Each row of a before or after table is a point. One or more steps were done to the points. Then noise was added and the rows were shuffled. The steps act on how far a point lies along the listed directions, d1 being the first. Name the steps. A step turns or swaps two directions, mirrors them in a line or flattens them onto one, adds a multiple of one to another, or multiplies one. Angles are multiples of 10 degrees, from the lower direction toward the higher: turns from -170 to 170, lines from 10 to 170 but not 90. Use the fewest steps. Two steps may share a direction if one is a turn and the other turns, adds or multiplies; they go together, in the order done. Otherwise the lowest direction goes first.

Directions:
(1): [-2.75 -0.99  0.43]
(2): [-0.43 -0.06 -2.93]
(3): [-0.99  2.79  0.09]
Before, 13 rows:
[[-0.91 -0.34 -0.88]
 [ 0.53 -0.54  0.15]
 [ 0.36 -0.24  0.08]
 [ 0.16 -0.68  0.30]
 [-0.45 -0.04 -0.05]
 [-0.46 -0.04 -0.44]
 [-0.55  0.12 -0.66]
 [-0.81 -0.14 -0.51]
 [-0.40 -0.15 -0.09]
 [-0.73 -0.16 -0.57]
 [ 0.83 -0.59  0.22]
 [ 0.37 -0.47 -0.17]
 [ 0.07 -0.06 -0.01]]
After (13 x 3):
[[ 0.33 -0.22 -0.14]
 [ 0.07 -0.03 -0.04]
 [ 0.52 -0.51 -0.38]
 [-0.91  0.40 -0.71]
 [-0.72  0.28 -0.37]
 [-0.48  0.53 -0.34]
 [ 0.83 -0.59 -0.40]
 [ 0.16 -0.70 -0.25]
 [-0.46  0.01  0.02]
 [-0.40 -0.07 -0.10]
 [-0.45  0.23 -0.23]
 [ 0.40 -0.23 -0.53]
 [-0.83  0.26 -0.27]]
Steps: turn d2 and d3 by 40 degrees; add -0.3 times d2 to d1

Directions:
(1): [-0.50 -2.02  3.16  0.35  1.56 -0.81]
(2): [ 0.82 -2.23 -1.25 -3.02  0.02 -1.10]
(3): [-2.72  1.19  1.29 -2.32 -1.21  0.41]
(4): [ 1.22  1.90  0.40 -1.59  2.94  1.02]
(5): [-0.81  1.48 -0.59  0.27  0.89 -3.67]
(6): [-2.65 -1.11 -1.95  0.56  2.04  0.99]
Before:
[[ 0.17  0.12  0.20  0.09  0.04 -0.27]
 [-0.42  0.28  0.09 -1.08 -1.13  0.14]
 [-0.63  1.03 -0.03 -0.06  0.21  0.43]
 [-0.42 -0.39 -0.40 -0.02 -0.46 -0.37]
 [ 0.07 -0.37 -0.37  0.17 -0.33  0.55]
 [-0.27  0.53  0.23 -0.50 -1.06 -0.37]
 [-0.29 -0.52 -0.28  0.13 -0.64  0.42]
 [ 0.33 -0.14 -0.55 -0.55  0.60 -0.46]
 [ 0.19  0.43  0.14 -0.22 -0.84 -0.13]
 [-0.31 -0.43  0.52 -0.68  0.11 -0.30]
 [ 0.15  0.13  0.08 -0.48  0.04  0.22]
 [ 0.03 -0.19 -0.29 -0.02 -0.13  0.46]
 [ 0.36 -0.68 -0.70  0.19 -0.75  0.16]]
After:
[[-0.31 -0.40 -0.16  0.65 -0.22  0.22]
 [-0.69  0.78 -0.45 -0.25  0.16  0.83]
 [ 0.47  0.24  0.13 -0.18 -0.11 -0.24]
 [ 0.53  0.72  0.87  0.00 -1.00 -0.45]
 [-0.70 -0.41 -0.21  0.54 -0.44 -0.07]
 [-0.25 -0.38  0.46 -0.80  0.09 -0.28]
 [ 0.11  0.01  0.50 -0.17 -0.11  0.29]
 [-0.37 -0.29 -0.04  0.37 -0.05  0.30]
 [ 0.08 -0.17  0.43  0.16  1.07  0.08]
 [-0.73 -0.14  0.00  0.34  0.15 -0.57]
 [-0.06 -0.42  0.23  1.05 -0.35 -0.38]
 [ 0.08  1.00  1.06 -0.30 -0.99 -0.64]
 [-0.49  0.50  1.40 -0.22 -1.03 -0.17]]
Steps: swap d1 and d2; turn d4 and d5 by -40 degrees; multiply d6 by 2

Directions:
(1): [ 0.79 -1.66  1.04 -0.60  1.32 -2.36 -0.97 -3.20]
(2): [ 1.63  2.50  0.97  2.01  2.79  1.14 -0.26 -0.57]
(3): [-3.19 -0.94  0.53  0.96  2.06 -0.07  2.60 -0.21]
(4): [ 1.25 -0.10 -0.15  2.34 -0.40 -3.39  1.04  1.89]
(5): [-1.44 -0.68  0.59  3.35 -1.89  0.75 -1.93 -1.18]
Before (11 x 8):
[[ 0.15  0.25 -0.17 -0.01  0.53 -0.11  0.13 -0.11]
 [ 0.15  0.28  0.01 -0.45  0.32  0.45 -0.18  0.19]
 [-0.30  0.38  0.06  0.51 -0.34  0.72 -0.31 -0.33]
 [ 0.87 -0.71 -0.27 -0.22  0.00 -1.50  0.13  0.14]
 [ 0.54 -0.47  0.09 -0.61  0.48 -1.32  0.39 -0.53]
 [ 0.78  0.09 -0.34 -0.48 -0.67 -0.31 -0.34  0.25]
 [ 0.21 -0.27 -0.07  0.17  0.47  0.13 -0.08 -0.29]
 [ 0.33  0.28  0.06 -0.26  0.03  0.19  0.31  0.70]
 [-0.78 -0.26  0.13 -0.76  0.35  0.19  0.95  0.27]
 [-0.49 -0.56 -0.35  0.06 -0.03  0.22 -0.26 -0.26]
 [-0.27 -0.11  0.19 -0.26 -0.33  0.07 -0.15 -0.31]]
After:
[[-0.29 -0.10  0.20 -0.18 -0.34  0.00 -0.14 -0.24]
 [ 0.10  0.27 -0.15 -0.02  0.56 -0.09  0.14 -0.16]
 [ 0.20 -0.27 -0.08  0.17  0.47  0.07 -0.03 -0.28]
 [-0.26  0.37  0.02  0.55 -0.38  0.60 -0.26 -0.24]
 [ 0.31  0.31  0.02 -0.28 -0.01  0.25  0.35  0.71]
 [-0.73 -0.25  0.12 -0.65  0.30  0.09  0.96  0.31]
 [ 0.77 -0.66 -0.22 -0.47  0.03 -1.20  0.07  0.00]
 [ 0.75  0.08 -0.31 -0.53 -0.65 -0.25 -0.31  0.23]
 [ 0.20  0.26 -0.03 -0.37  0.28  0.33 -0.15  0.25]
 [ 0.46 -0.49  0.11 -0.71  0.52 -1.23  0.38 -0.60]
 [-0.42 -0.61 -0.33  0.10 -0.07  0.14 -0.24 -0.24]]
Steps: multiply d4 by 0.7

Directions:
(1): [-1.00  0.18  0.78 -1.11 -3.27  1.11 -0.71 -2.87 -2.84  0.08 -0.73]
(2): [-1.16  0.22 -0.56 -0.09  0.37 -2.05  0.49 -1.07 -1.20  0.14  4.82]
(3): [ 0.12 -0.91 -3.04 -1.71 -0.38  2.90 -1.91  1.48 -0.03  1.62  1.42]
Before (10 x 11):
[[ 0.14 -0.08  0.11  0.09  0.53 -0.38  0.08  0.37  0.50 -0.16  0.10]
 [-0.34  0.35  0.69  0.48  0.07 -0.87  0.60 -0.42 -0.09 -0.38 -0.34]
 [ 0.36 -0.19 -0.56 -0.34 -0.01  0.69 -0.55  0.28 -0.07  0.71  0.13]
 [ 0.63  0.03  0.58  0.68  0.69 -0.27  0.28  0.53  0.90 -0.18 -1.49]
 [ 0.02 -0.28 -0.69 -0.27 -0.06  0.50 -0.41  0.53  0.03  0.12  0.09]
 [-0.45  0.09  0.10 -0.37 -1.00  0.31 -0.29 -0.80 -0.74  0.09  0.14]
 [-0.41 -0.42 -0.48  0.05 -0.01  0.23 -0.31  0.06  0.13  0.49  0.35]
 [ 0.37 -0.18 -0.22 -0.30  0.39  0.22 -0.11  0.36  0.21  0.07  0.17]
 [-0.25  0.06 -0.21  0.01 -0.16 -0.26  0.28 -0.31  0.12 -0.48  0.47]
 [ 0.42  0.08  0.61  0.28  0.65 -0.77  0.32  0.47  0.91 -0.29  0.33]]
After:
[[ 0.06  0.13  0.40  0.20 -0.22 -0.20  0.53 -0.30  0.51 -0.79 -1.12]
 [ 0.14 -0.05 -0.23 -0.03 -0.15  0.81 -0.24  0.43  0.32  0.16 -1.36]
 [-0.53 -0.18  0.48  0.64  0.13 -0.68  0.31 -0.41  0.11  0.07 -0.06]
 [-0.29  0.00 -0.16  0.05  0.14 -0.57  0.14  0.03 -0.20 -0.16  0.98]
 [ 0.05  0.01  0.04  0.04  0.13 -0.65  0.05 -0.44 -0.34  0.25  1.11]
 [-0.34  0.26  0.72 -0.02 -0.95 -0.02 -0.01 -1.02 -0.64 -0.22 -0.52]
 [ 0.22 -0.11  0.05 -0.11  0.50 -0.33  0.18  0.10  0.03 -0.01  0.66]
 [ 0.20 -0.12 -0.03  0.06  0.48 -0.13 -0.11  0.49  0.60 -0.06 -0.04]
 [ 0.71 -0.12  0.30  0.05  0.58  0.16 -0.14  0.95  1.06 -0.01 -0.38]
 [ 0.19 -0.70 -2.33 -0.89  0.48  1.38 -1.15  1.37  0.33  1.28  1.96]]
Steps: multiply d2 by 2.5; turn d2 and d3 by -120 degrees

Directions:
(1): [ 1.71  3.68 -1.64 -0.06  2.42 -1.71  1.39  0.88  1.86 -1.03  1.06 -1.23
  1.20  1.26]
(2): [-2.98  0.05  2.27  2.52  2.51  0.22  0.49  0.21 -1.94 -2.11  1.62 -0.53
 -0.52  1.56]
(3): [ 0.39 -2.57 -2.58  1.82 -1.67  1.23  1.54 -0.36  1.35 -2.55 -0.27  0.50
  1.05  2.75]
(4): [-1.54  1.47 -0.02  2.55 -2.74 -2.15 -2.15  3.04  0.34 -0.33 -0.94  0.51
  1.50 -0.44]
(5): [ 1.53  0.94  0.08 -1.94 -1.96  1.29 -2.55  0.38 -1.41 -3.35  2.69 -0.93
 -0.62  0.00]
(6): [-2.56  2.50 -0.74 -2.11 -2.05 -1.06  1.94 -2.40 -1.86 -0.54 -0.70  1.59
  0.52  1.08]
Before, 14 rows:
[[-0.02 -0.52  0.60  0.04  0.19  0.82 -0.73  0.06 -0.72 -0.22  0.29 -0.30
  -0.22 -0.63]
 [-0.13 -0.18  0.47  0.17  0.11  0.14 -0.25  0.09  0.03  0.11  0.24 -0.31
  -0.40 -0.45]
 [-0.05 -0.29  0.17  1.02 -0.60  0.18 -0.71  0.80  0.09 -1.05  0.49 -0.30
   0.14  0.51]
 [ 0.72  0.09 -0.74 -0.22  0.16 -0.04  0.52  0.15  0.77 -0.63  0.00 -0.09
   0.30  0.39]
 [-0.43 -0.40 -0.15  1.28 -0.32 -0.44 -0.05  0.78  0.30  0.14 -0.61  0.41
   0.61  0.20]
 [-0.47 -1.11  0.45  0.87  0.66  0.63  0.39 -0.25  0.08 -0.27  0.12  0.45
  -0.44  0.66]
 [ 0.18  0.07 -0.63 -0.21 -0.66 -0.14  0.42 -0.17  0.47 -0.24 -0.36  0.26
   0.51  0.54]
 [-0.33 -0.32  0.18 -0.19  0.00 -0.07  0.01 -0.10  0.13  0.73 -0.46  0.13
  -0.02 -0.23]
 [-0.46  0.29  0.34 -0.74 -0.75  0.00 -0.40 -0.03 -0.52  0.14  0.05  0.35
  -0.11 -0.37]
 [ 0.01 -0.66  0.57 -0.36 -0.13  0.26 -0.47 -0.02 -0.42  0.03  0.55  0.00
  -0.68 -0.51]
 [-0.02 -0.78 -0.27 -0.08  0.08  0.32  0.15 -0.17  0.17  0.16 -0.17  0.15
   0.27  0.43]
 [-0.56 -0.42 -0.40  0.23 -0.92  0.06  0.22 -0.19 -0.21 -0.72 -0.05  0.28
   0.18  0.63]
 [-0.17 -0.90  0.85  0.46  0.52  0.00 -0.73  0.26 -0.19  0.79  0.03  0.07
  -0.16 -0.87]
 [-0.33  0.46 -0.18 -0.14 -0.26 -0.38  0.46 -0.25 -0.15 -0.55  0.09  0.06
  -0.08  0.37]]
After:
[[-1.14  0.03  0.57 -0.43 -0.19 -0.40  0.01 -0.69 -0.87  0.55 -0.24  0.69
   0.03 -0.45]
 [-0.25 -0.33  0.20 -0.16  0.02 -0.02 -0.05 -0.11  0.18  0.72 -0.47  0.11
  -0.04 -0.26]
 [ 0.07 -1.08 -0.26  0.68 -0.33  0.37 -0.18  0.29  0.21 -0.56  0.18 -0.08
   0.00  0.37]
 [-1.00 -0.64  0.36  0.70  0.18  0.32  0.55 -0.43 -0.21 -0.37 -0.06  0.74
  -0.30  0.79]
 [-0.21 -0.58 -0.32 -0.06 -0.10  0.25  0.14 -0.13  0.09  0.14 -0.27  0.20
   0.33  0.45]
 [-0.63  0.08  0.41 -0.35 -0.34  0.54 -0.36 -0.41 -1.13 -0.32  0.08  0.07
  -0.03 -0.41]
 [ 0.57  0.26 -0.77 -0.24  0.06 -0.18  0.51  0.10  0.68 -0.67 -0.04  0.00
   0.34  0.41]
 [-0.41 -0.27  0.44 -0.56 -0.54  0.03 -0.26 -0.25 -0.65 -0.12  0.45  0.22
  -0.53 -0.41]
 [-0.53  0.24  0.35 -0.15 -0.20 -0.03  0.08 -0.29 -0.28  0.03  0.12 -0.03
  -0.32 -0.25]
 [ 0.23 -0.37  0.50 -0.29 -0.17  0.40 -0.83  0.46 -0.09  0.27  0.25 -0.08
  -0.29 -0.59]
 [ 0.37 -0.21  0.02  0.45  0.35 -0.06 -0.11  0.37  0.36 -0.38  0.30 -0.37
  -0.24  0.08]
 [ 0.66 -0.46 -0.48  0.18 -0.16  0.08  0.12  0.26  0.87 -0.12 -0.17 -0.06
   0.41  0.33]
 [-0.49  0.19  0.02  0.28 -0.81  0.18  0.02 -0.05 -0.43 -1.10  0.40  0.01
   0.08  0.82]
 [-0.53 -0.29 -0.24  0.67 -0.22 -0.24  0.51  0.11  0.06  0.09 -0.58  0.51
   0.49  0.40]]
Steps: multiply d4 by 0.4; multiply d6 by -1

Directions:
(1): [ 1.01  2.66  0.28 -1.10 -0.59 -2.98  1.36 -1.52 -1.29  1.33  0.45  1.29
  1.95  0.72 -2.55 -3.39  2.56 -0.03 -0.38 -1.14]
(2): [-1.82  0.10 -0.80 -1.02 -0.82 -0.35  0.92 -1.58  0.78 -0.34  3.87 -3.38
 -2.50  1.86 -0.25 -1.15 -0.07 -1.62 -2.22  1.86]
(3): [-0.37 -2.87  3.18  0.32 -0.76 -2.55 -0.31  0.38  3.54  1.38 -1.47  0.86
 -0.47 -0.25  0.78 -2.43 -1.59 -0.56 -2.26 -0.64]
(4): [ 1.87  0.23  0.51  0.22  2.77  0.55 -0.50  2.96 -0.87  0.72  0.96  1.20
 -0.35 -1.39 -1.29 -0.88 -0.16 -4.90 -0.50  2.26]
Before, 8 rows:
[[-0.28 -0.10 -0.02  0.28 -0.06  0.14  0.01 -0.24  0.14 -0.21 -0.11  0.16
   0.26 -0.11  0.15  0.32 -0.26  0.76  0.22 -0.70]
 [ 0.03  1.33 -1.19 -0.39 -0.44  0.58  0.54 -0.87 -1.41 -0.66  0.42 -0.49
   0.13  0.55 -0.13  1.31  0.49  0.79  0.69 -0.20]
 [ 0.02  0.28 -0.20  0.46  0.31  0.05  0.07  0.06 -0.41 -0.04 -0.55 -0.03
   0.41 -0.21  0.07  0.24  0.19  0.78  0.46 -0.32]
 [-0.68  0.20  0.58  0.07 -1.09 -1.29  0.42 -1.00  0.55  0.44 -0.19 -0.04
   0.10  0.55 -0.24 -1.02  0.29  1.12 -0.50 -1.02]
 [ 0.15 -0.47  0.12  0.15  0.38  0.24 -0.33  0.63 -0.43 -0.05  0.08  0.42
   0.28 -0.31  0.00  0.07 -0.19 -0.22  0.55  0.51]
 [-0.05 -0.03 -0.12 -0.19  0.21  0.47  0.11 -0.02 -0.05 -0.23  0.67 -0.75
  -0.34  0.30 -0.16  0.35  0.08 -0.37 -0.31  0.47]
 [-0.25 -0.64  0.04 -0.16 -0.61 -0.05  0.07 -0.33  0.23  0.10 -0.02 -0.16
  -0.07  0.37  0.21  0.02 -0.23  0.58 -0.45 -0.04]
 [ 0.00  0.27 -0.13 -0.22  0.08  0.17  0.31 -0.19 -0.34 -0.23  0.63 -0.54
  -0.35  0.11 -0.12 -0.41  0.18 -0.44 -0.32  0.19]]
After (8 x 20):
[[-0.95 -0.45  0.81  0.14 -1.04 -1.15  0.28 -0.77  1.16  0.43  0.12 -0.48
  -0.53  0.59  0.07 -1.04 -0.27  0.55 -1.00 -0.57]
 [ 0.01  1.93 -1.98 -0.51 -0.22  1.24  0.62 -0.95 -2.18 -1.02  1.10 -0.95
  -0.03  0.66 -0.32  1.84  0.76  0.61  1.03  0.25]
 [-0.27 -0.69  0.15 -0.18 -0.57 -0.23  0.11 -0.28  0.37  0.18  0.19 -0.21
  -0.19  0.43  0.15 -0.26 -0.28  0.24 -0.71  0.09]
 [ 0.16 -0.35  0.09  0.13  0.27  0.16 -0.28  0.45 -0.53 -0.06 -0.12  0.55
   0.49 -0.29 -0.02  0.08 -0.07  0.14  0.73  0.27]
 [-0.14  0.40 -0.42  0.39  0.15  0.11  0.17 -0.19 -0.47 -0.16 -0.33 -0.30
   0.28 -0.02  0.08  0.36  0.27  0.99  0.49 -0.31]
 [ 0.18  0.32 -0.19 -0.14  0.35  0.37  0.21  0.08 -0.49 -0.26  0.55 -0.35
  -0.29 -0.07 -0.15 -0.25  0.16 -0.65 -0.16  0.31]
 [ 0.22  0.19 -0.17 -0.20  0.44  0.52  0.09  0.16 -0.35 -0.17  0.65 -0.50
  -0.14  0.17 -0.37  0.34  0.23 -0.61 -0.17  0.54]
 [-0.43 -0.04 -0.10  0.18 -0.20  0.04  0.11 -0.45  0.19 -0.23  0.19 -0.09
   0.13  0.06  0.07  0.20 -0.18  0.73  0.08 -0.64]]
Steps: multiply d1 by 0.4; turn d2 and d4 by 30 degrees; multiply d3 by 1.6

Directions:
(1): [-2.22  0.45 -1.00  1.04  2.84 -0.53 -1.02 -1.33  2.91  1.11  2.25 -1.49
  0.15  1.36  4.99 -0.62  0.57 -1.29 -0.44 -0.23 -0.83  1.56 -0.34  0.30
 -0.32  4.01  1.92  0.97  0.84 -1.72 -0.75  0.54]
(2): [ 1.65 -0.23  1.51  1.55  0.82  2.12 -1.60  1.73 -2.93  0.55 -0.13  2.22
 -1.77  3.80  0.93  0.52  0.14 -0.68 -1.85  0.28 -2.80 -1.30 -1.55 -2.11
  0.05 -1.34  1.44  2.21  1.73 -2.52  2.05 -0.29]
(3): [-0.91 -0.50 -0.90 -0.50 -2.94 -1.78  0.48  1.64  0.24 -0.31 -0.38 -2.82
  1.25  1.56  2.71 -2.19 -2.40 -1.37 -0.28  2.04  3.05 -1.50  0.87 -0.77
  2.24 -1.50 -0.42  0.28  2.80 -0.20  3.07 -1.58]
(4): [ 1.38 -1.93 -2.08  3.95 -1.13 -1.39 -0.04  2.55  0.70  0.65  1.40 -1.01
 -0.33  0.49  0.49  0.34 -1.60  2.13  0.06 -0.89 -1.90  1.67  0.86  2.33
  3.61 -2.65  0.78  0.25 -2.32 -1.22 -2.09  1.04]
Before:
[[ 0.11  0.16 -0.04  0.16  0.31  0.07  0.21 -0.13 -0.04 -0.01  0.03  0.51
  -0.29 -0.01 -0.43  0.28 -0.16  0.34  0.04 -0.40 -0.43  0.31  0.10  0.29
  -0.02 -0.16  0.24 -0.11 -0.73  0.04 -0.47  0.10]
 [ 0.32 -0.13  0.16 -0.29 -0.64 -0.11  0.11  0.68 -0.22 -0.24 -0.12 -0.20
   0.06 -0.21 -0.35 -0.09 -0.50  0.10 -0.04  0.09  0.24 -0.11  0.33  0.14
   0.38 -0.73 -0.47  0.07  0.14 -0.03  0.04 -0.29]
 [-0.08  0.07  0.13 -0.20  0.31  0.33 -0.18 -0.50  0.11 -0.09 -0.27  0.14
   0.20 -0.62 -0.60  0.50  0.51  0.15  0.33 -0.15  0.20  0.13 -0.10 -0.09
  -0.67  0.48 -0.18 -0.47 -0.33  0.75 -0.45  0.30]
 [ 0.19  0.02 -0.01 -0.10  0.34  0.05  0.55 -0.08  0.10 -0.07 -0.34  0.32
  -0.03 -0.54 -0.55  0.27  0.15  0.32  0.25 -0.24 -0.39  0.32  0.01  0.51
  -0.27  0.27  0.06 -0.09 -0.42  0.21 -0.79 -0.03]
 [-0.03 -0.12  0.06 -0.18 -0.98 -0.29 -0.20  0.98 -0.66  0.16 -0.23 -0.73
   0.54  1.58  1.17 -0.80 -1.04 -1.22 -0.50  0.74  0.55 -0.98  0.01 -0.68
   0.72 -0.87 -0.13  0.49  1.54 -0.51  1.72 -0.62]
 [ 0.30  0.06  0.05  0.25  0.13  0.17  0.08  0.08  0.04  0.10  0.07  0.25
   0.06 -0.31 -0.94  0.27  0.02  0.37  0.13 -0.49 -0.36  0.53  0.02  0.50
  -0.06 -0.04 -0.14 -0.13 -1.09  0.18 -0.62  0.37]
 [ 0.42 -0.03  0.05  0.15  0.29  0.21 -0.25  0.19 -0.69  0.15 -0.39  0.12
  -0.51  0.58 -0.18  0.39  0.07  0.26 -0.25 -0.15 -0.32 -0.48 -0.13 -0.20
   0.10 -0.23 -0.10  0.11 -0.20 -0.34 -0.01 -0.21]
 [-0.57 -0.07 -0.43  0.12  0.18 -0.47 -0.04 -0.29  1.15  0.06  0.42 -0.58
   0.15  0.17  1.20 -0.34 -0.23 -0.18  0.20 -0.18  0.24  0.40  0.24 -0.04
   0.21  0.44  0.33 -0.10  0.08 -0.31 -0.09 -0.05]
 [-0.12 -0.11 -0.61  0.42  0.15 -0.26 -0.19 -0.18  0.22 -0.16  0.56 -0.12
   0.18 -0.06  0.65 -0.29 -0.12 -0.03 -0.10 -0.25 -0.04  0.22 -0.05  0.29
   0.24  0.02 -0.13 -0.09 -0.41 -0.20 -0.30  0.03]
 [-0.43  0.46  0.71 -1.28  0.49  0.28  0.15 -0.71 -0.18 -0.12 -0.31  0.80
  -0.11 -0.45 -0.93 -0.12  0.70 -0.62  0.20  0.24  0.50 -0.67 -0.21 -0.76
  -1.17  0.62 -0.56 -0.47  0.23  0.46  0.53 -0.44]]
After (10 x 32):
[[-0.03  0.17 -0.10 -0.06  0.64  0.05  0.51 -0.36  0.35 -0.01 -0.19  0.15
  -0.02 -0.65 -0.33  0.37  0.27  0.27  0.35 -0.40 -0.43  0.54  0.00  0.63
  -0.48  0.71  0.07 -0.13 -0.49  0.22 -1.04  0.06]
 [-0.24  0.19 -0.16 -0.53  0.02  0.05 -0.08 -0.62 -0.12 -0.41  0.01  0.22
   0.37 -0.39  0.01 -0.28  0.07 -0.25  0.00 -0.10  0.56 -0.21 -0.19 -0.19
  -0.49  0.20 -0.50 -0.28  0.00  0.24  0.20 -0.28]
 [ 0.32 -0.05  0.17  0.44  0.67  0.36 -0.56  0.17 -0.59  0.30 -0.16  0.16
  -0.67  0.99  0.38  0.49  0.15  0.10 -0.45 -0.19 -0.59 -0.45 -0.23 -0.33
   0.03  0.13  0.18  0.35 -0.03 -0.65  0.01 -0.12]
 [-0.14  0.44  0.24 -0.18  0.84  0.25  0.16 -0.55  0.07  0.07  0.05  0.54
  -0.27 -0.05 -0.13  0.32  0.14  0.11  0.09 -0.43 -0.41  0.35 -0.05  0.12
  -0.40  0.58  0.34 -0.06 -0.55  0.13 -0.45  0.10]
 [-0.21  0.13  0.14 -0.99 -0.72 -0.22  0.41 -0.41  0.25 -0.58 -0.51 -0.09
   0.37 -0.46 -0.47 -0.20 -0.18 -0.21  0.35  0.16  1.04 -0.36  0.31 -0.52
  -0.30 -0.33 -0.49 -0.61  0.34  0.59  0.55 -0.42]
 [-0.26  0.36  0.13 -0.10  0.88  0.24 -0.05 -0.64  0.52  0.13  0.29  0.06
   0.06 -0.40 -0.39  0.30  0.34  0.03  0.16 -0.49 -0.37  0.65 -0.12  0.41
  -0.60  1.09  0.03 -0.05 -0.87  0.14 -0.73  0.36]
 [ 0.06 -0.27 -0.32  0.44  0.27  0.08 -0.14 -0.18  0.46  0.00  0.09  0.03
   0.25 -0.81 -0.65  0.48  0.33  0.65  0.42 -0.31 -0.07  0.50  0.03  0.59
  -0.21  0.23 -0.07 -0.60 -1.00  0.78 -1.03  0.52]
 [ 0.19 -0.34 -0.06  0.28 -1.43 -0.36 -0.41  1.68 -0.99  0.27 -0.21 -0.86
   0.46  2.22  1.55 -0.95 -1.45 -1.26 -0.78  0.94  0.44 -1.21  0.00 -0.81
   1.21 -1.56  0.04  0.75  1.86 -0.93  2.16 -0.75]
 [-0.22 -0.08 -0.14 -0.13 -0.01 -0.25 -0.08  0.40  0.53 -0.01  0.51 -0.59
   0.09  0.07  1.00 -0.27 -0.38 -0.29 -0.06  0.10  0.11  0.25  0.24  0.23
   0.34  0.28 -0.04  0.35  0.37 -0.47 -0.10 -0.22]
 [ 0.52 -0.75 -0.37  0.97 -0.31 -0.49  0.29  0.80 -0.01  0.16  0.38  0.32
  -0.29 -0.29 -1.10  0.20 -0.26  0.75  0.35 -0.33 -0.59  0.22  0.38  0.62
   0.87 -1.17 -0.26 -0.52 -1.26 -0.06 -0.78  0.27]]
Steps: turn d1 and d4 by -140 degrees; multiply d2 by 1.6; multiply d3 by 1.3
